Each row of a before or after table is a point. One or more steps were done to the points. Then noise was added and the rows were shuffled. The steps act on columns, c1 being the first. Name the steps. A step turns or swaps two columns, mirrors them in a line or flattens them onto one, adds a multiple of one to another, or multiplies or shifts one. Angles are multiples of 10 degrees, from the lower column toward the higher: turns from -170 to 170, lines from 10 to 170 but not 90. Use the fewest steps. Two steps may share a column if one is a turn and the other turns, adds or multiplies; they go together, in the order done. Otherwise the lowest column goes first.

Before:
| 119 | -66 |
| -39 | -22 |
| -18 | -24 |
|  42 | -97 |
| -59 |  -9 |
| -22 | -14 |
| -22 |   9 |
|  20 |  -3 |
|  36 |  17 |
|   3 | -48 |
|  10 |  28 |
|  32 | -42 |
After, 12 rows:
| 109 |  21 |
|  41 |   4 |
|  24 |  10 |
|   8 |   7 |
| -26 |   8 |
| -25 |  -3 |
|  17 |   7 |
|  -6 |   0 |
| -20 | -10 |
|  17 |   0 |
| -38 |  -1 |
| -59 |  -9 |
Steps: flatten c1 and c2 onto the line at 10 degrees

Before:
| -43 | -36 |   9 |  28 | -46 |  24 |
|  12 |  31 | -17 |  49 |  -2 |   4 |
| -43 | -22 |  21 |  39 |  11 | -45 |
|  -2 | -30 |   4 |  38 |   3 | -56 |
|  -5 |  30 | -26 |  21 | -66 |   6 |
|  11 |  42 |   8 | -20 |   0 |  15 |
| -47 |  22 | -17 | -30 |  20 | -40 |
|  18 |  -6 | -31 |  13 |  22 | -59 |
|  41 | -40 | -41 |  47 |  34 | -62 |
| -14 |  32 |  30 |  -9 |  31 | -55 |
After:
|  -99 |  -21 |   22 |   62 |  -24 |  -45 |
|  -77 |   28 |   24 |  -11 |   20 |  -52 |
|   -3 |  -33 |    0 |   65 |    5 |  -58 |
|   26 |  -39 |  -42 |   73 |   56 |  -59 |
|   26 |   41 |   10 |  -30 |    5 |   13 |
|   -6 |  -35 |    5 |   49 |  -70 |   20 |
|   31 |   30 |  -14 |   77 |    4 |    6 |
|    3 |   -6 |  -34 |   22 |   29 |  -56 |
|   98 |   35 |  -25 |   37 |  -56 |    7 |
| -120 |   18 |  -18 |  -48 |   -4 |  -39 |
Steps: turn c1 and c5 by 40 degrees; multiply c1 by 2.5; multiply c4 by 1.6

Before, 9 rows:
| -31 | 100 |  28 | -22 |  -6 | -45 |  23 |  59 | -15 |  12 |  61 | -29 |
| -23 | -11 |  63 |  44 |  35 |  47 |  57 |  51 |   6 | -29 | -66 | -12 |
|  53 | -31 |  64 |  50 | -33 |  67 |  48 |  62 |  27 |  11 | -27 |  45 |
|  46 |  20 |   4 | -77 |  34 | -31 |  43 | -11 |  17 |  32 | -17 | -17 |
|  17 |  62 |  31 | -35 | -29 | -37 |   3 |  -2 |  66 | -65 |  14 |  -7 |
|  41 |  34 | -17 |  52 |  -6 |   5 |  13 | -38 | -83 |  51 | -42 | -41 |
|  23 |  66 | -70 |  -3 | -13 |  42 | -44 |  62 |  58 |  44 | -21 |  57 |
|  65 |  -3 | -14 |   9 |  -2 | -71 | -73 |  37 |  -2 | -17 |  35 | -73 |
|  -7 | -21 |  29 | -44 | -53 |  12 |  76 | -29 |  14 |  39 |  18 | -67 |
After:
|  18 |  46 |  51 | -10 | -19 | -43 | -15 |  38 | -84 |  50 | -43 |   5 |
|  59 |   0 |  37 |  74 |   4 |  45 |  37 | -65 |  28 |  33 | -30 |  65 |
|   9 | -25 | -48 |  23 |  -7 | -68 |  46 |  31 |  14 |  75 |  19 |  11 |
|  31 |  41 | -77 | -10 |  57 | -16 |  20 |  11 |  17 |  48 | -15 | -29 |
| -12 | -22 |  32 |  69 | 102 | -15 |  63 | -54 |   6 |   2 | -64 |  43 |
| -14 |  68 |   8 | -69 | -72 |  57 | -60 | -63 |  56 |  16 | -21 |  42 |
|  60 |  33 |  10 | -12 | -58 | -74 | -55 | -37 |   0 | -51 |  36 | -73 |
| -73 |  73 | -26 |  23 |   8 | -29 |  14 | -58 | -16 |  22 |  62 | -44 |
| -15 |  62 | -39 |  26 |   5 |  -8 |  36 |   1 |  68 | -57 |  11 | -38 |
Steps: turn c1 and c2 by 30 degrees; mirror c3 and c4 in the line at 50 degrees; turn c7 and c10 by 30 degrees; add 1 times c7 to c5; swap c6 and c12; multiply c8 by -1

Before:
|  -10 |    6 |  -62 |  -29 |   21 |  -73 |   33 |   53 |  -53 |  -13 |  -67 |  -13 |   -6 |  -40 |    1 |    8 |    9 |  -14 |  -31 |   -7 |
|   30 |   25 |   21 |  -18 |   66 |  -43 |   44 |   18 |  -63 |  -22 |  -52 |  -39 |   21 |  -32 |   -2 |  -51 |   35 |  -61 |   28 |   -7 |
|  -23 |  -15 |   11 |  -68 |   68 |  -34 |   68 |  -23 |  -70 |  -15 |  -85 |  -13 |   -9 |  -20 |  -61 |  -48 |   20 |   -7 |   -7 |  -20 |
|  -67 |   39 |   22 |   51 |   21 |   38 |    3 |   62 |   37 |  -21 |   33 |   27 | -121 |  -28 |  -26 |   15 |  -37 |  101 |  -20 |  -33 |
|    3 |   25 |    8 |  -44 |   21 |  -42 |    2 |   23 |  -25 |    8 |  -87 |  -44 |  -16 |    4 |   18 |  -34 |   15 |   31 |   15 |   22 |
|  -54 |   59 |   54 |   40 |   47 |   15 |  -61 |    1 |    4 |  -35 |   12 |   67 |  -74 |   14 |   11 |  -10 |  -65 |   82 |  -95 |  -56 |
|   -7 |   77 |   82 |  -25 |  -47 |   30 |  -59 |   31 |   58 |  -59 |  -71 |   25 |  -50 |   38 |  -32 |   83 |  -14 |  -37 |  -49 |   67 |
|   -9 |  -43 |   28 |  -42 |   63 |  -25 |    8 |  -22 |  -30 |   21 |  -59 |   -7 |  -12 |  -41 |   20 |    6 |    2 |  -32 |   44 |  -14 |
|  -82 |   77 |   65 |   -3 |  -60 |    9 |  -65 |   31 |   46 |   -7 |   -1 |   20 |   -7 |   34 |  -39 |   54 |   19 |  -15 |  -29 |   76 |
After, 9 rows:
|   -6 |   -4 |  -12 |  -31 |  -60 |  -72 |   11 |  -61 |   24 |  -14 |   36 |   -3 |  -69 |  -21 |   20 |    9 |    4 |  -43 |  -35 |   46 |
|  -54 |  -60 |  -75 |    5 |  -22 |   13 |  -60 |    0 |   59 |  -43 |  -62 |  -66 |   56 |   84 |  -32 |   -4 |  -69 |   20 |  -95 |  -17 |
|    1 |  -22 |   -9 |  -41 |  -62 |  -50 |  -18 |  -32 |  -16 |    3 |   49 |   35 |   -2 |   35 |   15 |  -36 |   10 |   -3 |   12 |   25 |
|  -17 |   36 |  -13 |  -75 |  -62 |  -26 |   -8 |   14 |   30 |   22 |    8 |   13 |   29 |  -33 |   28 |    2 |   10 |  -35 |   38 |   38 |
|  -83 |  -75 |   -3 |   40 |   19 |   15 |  -21 |  -24 |  -71 |   -7 |   36 |  -24 |   69 |  -23 |  -66 |   58 |   23 |   32 |  -32 |  -34 |
|   38 |  -21 |   24 |  -60 |  -54 |  -39 |   35 |  -25 |   14 |  -24 |   -7 |   31 |   24 |  -65 |   31 |  -45 |   36 |  -40 |   34 |   63 |
|  -71 |  -35 | -123 |   27 |    3 |   29 |   25 |  -58 |   27 |  -24 |  -69 |  -38 |   22 |  104 |  -19 |   17 |  -28 |  -27 |  -14 |  -34 |
|  -25 |   10 |   -8 | -100 |  -87 |  -30 |   93 |   23 |   33 |   -6 |   33 |   14 |   16 |   -5 |   -3 |  -52 |   30 |  -21 |  -14 |   67 |
|   -8 |  -76 |  -56 |   17 |  -33 |   28 |  -26 |  -24 |  -64 |  -50 |   74 |  -40 |   86 |  -43 |  -64 |   80 |  -20 |   21 |  -46 |  -52 |
Steps: multiply c2 by -1; swap c3 and c13; turn c4 and c5 by 40 degrees; turn c5 and c11 by -120 degrees; turn c7 and c15 by 40 degrees; turn c8 and c12 by -170 degrees; mirror c9 and c20 in the line at 130 degrees; swap c14 and c18
